Each row of a before or after table is a point. One or more steps were done to the points. Then noise was added and the rows were shuffled. The steps act on columns, c1 being the first. Write out the steps. A step turns or swaps two columns, mirrors them in a line or flattens them onto one, adds a multiple of one to another, or multiplies or shifts one. Angles are multiples of 10 degrees, from the lower column toward the higher: turns from -170 to 170, lines from 10 to 170 but not 90. Use the fewest steps. Two steps may share a column if one is a turn and the other turns, adds or multiplies; they go together, in the order done. Otherwise the lowest column goes first.
In the rows, 128 means zero.

Before, 10 rows:
[[113 212 129]
 [132 113  88]
 [181 126 138]
 [132 152  59]
 [114 119 118]
 [128  94 104]
 [ 81 102 145]
 [148  76 103]
 [184  83 119]
 [139  64 137]]
After:
[[142 185  84]
 [129 149  63]
 [101 155 105]
 [112 166  86]
 [141 100 208]
 [ 99 159 126]
 [168 165 120]
 [109  86 100]
 [110 118 119]
 [ 87 165 171]]
Steps: turn c2 and c3 by 110 degrees; turn c1 and c2 by 50 degrees

Before (8 x 9):
[[ 79 159 115 123 104 144 122  71 132]
 [150 120 123 167 138 157 102 108 117]
 [150 121 148 138 101 155  94 130 113]
 [120 176  97  89 123  84 140 129 131]
 [113 158 127 123 131  79 162 128 171]
 [ 67 173 118 142 142  98 140 149 154]
 [ 83 132 128 134 135  97 100 112 134]
 [140  90 108 163 111 147 116 140 129]]
After, 8 rows:
[[140 144 110 134 128 128 155 107 117]
 [137  65 114 132 111 128 122 149 152]
 [105 142 141 122 163 128 151 131 112]
 [112 167  99 139 150 126 133 139 129]
 [132  93 127 127 113 126  97 128 170]
 [250  84 118 132 153 127 126  71 135]
 [118  81 114 133 129 129 116 129 131]
 [191 110 127 127 128 128 157 113 134]]
Steps: turn c1 and c2 by 160 degrees; add -1.5 times c8 to c1; flatten c3 and c4 onto the line at 160 degrees; turn c5 and c7 by 160 degrees; multiply c6 by 0

Before (10 x 14):
[[ 67 113  75 114  93 148 118 139 131 182 173  81 103 135]
 [128 149 134 149 109 130 107 114 127 187 161 126 142 169]
 [119 126  94 154 134 117 139  89  65 170 152 146 160 147]
 [139  96  70  79 180 115  58  67  65  98 117 102 123 179]
 [150 167 131 167 110  68 127 138 100 167 173 114 144 105]
 [ 65 104 150  69  98  74  89  80 122 103 107 147 102 120]
 [137 188 116  76 134 134  41  91 133 168 125 157 153 113]
 [ 74 180 150  74 177  91 116  44 110  98 152 118  99 129]
 [ 71 133 131 155 169 141  80 145 142 121  95 155 133 171]
 [124 132  96 152 179 158  40  49 108 150 150 132  77 104]]
After:
[[102 131 116 135 186 156 148  49 111 110  55 135  77 104]
 [137 123 144 183 166 143 150 145 153  97 122 155 134 172]
 [172 108  92 105 198 116 152  66  46 157  91  93 123 180]
 [215 100 138 141  91  74 146  79 126 106 117 140 101 122]
 [ 94 121 100 129 145 117 117  88  71  92 118 145 159 145]
 [208 179 165 141 166  91 125  45 116 117 102 136  99 130]
 [147 174 119  70 141 133 155  90 157 104  76 175 153 113]
 [148 128  67 126 112 150 121 138 107  47  86  78 101 135]
 [ 71 168 125 123 107  67 119 137 100 112  94 128 144 106]
 [ 87 149 127 113 107 130 128 113 130  83  89 134 141 169]]
Steps: turn c1 and c10 by 140 degrees; turn c1 and c4 by 50 degrees; turn c2 and c12 by 20 degrees; add 0.5 times c12 to c9; turn c3 and c5 by -20 degrees; turn c7 and c11 by 140 degrees; multiply c7 by 0.4
